Each row is a point. The points of each table are mixes of a few directions, plus a little noise. How many directions does each table use, and how many do they share? Where both have some left over, give the other angles between the two spaces (their principal angles), to ten degrees, smallest first.

First (4 x 2):
[[ 7.3  0.7]
 [-3.4 -0.4]
 [-3.5 -0.3]
 [-0.5 -0.1]]
Second (7 x 2):
[[-1.0 -2.0]
 [-2.4 -5.1]
 [ 3.1  6.6]
 [-0.8 -1.7]
 [ 0.2  0.4]
 [ 2.4  5.1]
 [-1.5 -3.0]]
Directions: first 1, second 1, shared 0; angles 60

First (7 x 3):
[[ 2.3  2.8  0.2]
 [-1.5 -1.3  0.3]
 [-1.7 -8.5 -6.2]
 [ 2.5  1.5 -1.4]
 [-2.2  1.9  4.5]
 [-2.3  0.6  3.3]
 [ 3.2  3.1 -0.8]]
Second (7 x 3):
[[-3.8 -1.0  3.4]
 [-2.2 -0.8  1.8]
 [ 2.8 -3.0 -6.0]
 [-0.5  0.6  1.1]
 [ 0.1 -0.3 -0.4]
 [ 5.3  8.1  1.7]
 [-1.6 -3.6 -1.6]]
Directions: first 2, second 2, shared 2

First (4 x 3):
[[-1.6  1.4 -1.1]
 [-3.6  2.4 -3.5]
 [ 3.4 -5.6 -0.8]
 [ 1.9  1.8  5.4]]
Second (7 x 3):
[[-1.3 -1.2 -3.8]
 [ 2.1  1.9  6.0]
 [-1.4 -1.3 -4.2]
 [-2.7 -2.5 -7.6]
 [ 1.4  1.3  4.0]
 [ 1.8  1.7  5.2]
 [ 0.1  0.2  0.3]]
Directions: first 2, second 1, shared 1

First (6 x 4):
[[  0.8   3.2  -0.2   2.6]
 [  1.0   1.6  -0.7   2.9]
 [  0.9   1.1  -0.6   2.5]
 [  0.9  -1.3  -0.7   1.9]
 [  0.7  -1.3  -0.8   1.9]
 [ -4.2  -3.3   3.1 -12.0]]
Second (7 x 4):
[[  1.7   1.2  -1.1   4.8]
 [ -0.1   0.0   0.0  -0.2]
 [  0.8   0.6  -0.6   2.3]
 [  1.2   0.9  -0.8   3.3]
 [  0.8   0.7  -0.5   2.2]
 [  0.3   0.2  -0.1   0.8]
 [ -4.8  -3.7   3.4 -13.1]]
Directions: first 2, second 1, shared 1

First (9 x 6):
[[ 1.7  0.6 -0.7 -2.2  0.7  3.2]
 [-3.5 -1.3  1.4  4.4 -1.4 -6.5]
 [ 4.6  1.7 -1.9 -5.8  1.9  8.6]
 [-1.5 -0.6  0.6  1.9 -0.6 -2.8]
 [-4.3 -1.5  1.8  5.4 -1.7 -7.9]
 [-2.7 -1.0  1.1  3.4 -1.1 -5.0]
 [-0.2 -0.1  0.1  0.2 -0.1 -0.3]
 [ 3.2  1.1 -1.3 -4.0  1.3  5.9]
 [ 2.6  1.0 -1.1 -3.3  1.1  4.9]]
Second (7 x 6):
[[ -2.5   3.6  -8.0   2.0   3.0   4.3]
 [  3.9   1.3   2.4  -0.6   2.4 -10.6]
 [ -1.1  -0.4   2.7  -0.1  -1.8  -2.9]
 [  0.2  -1.3  -1.2  -0.3  -0.3   6.2]
 [ -2.4   1.2  -2.2   0.9  -0.1   1.7]
 [ -0.9  -2.3   2.0  -0.6  -2.5   4.3]
 [  2.8  -2.0   4.2  -1.3  -0.6  -3.1]]
Directions: first 1, second 3, shared 0; angles 30
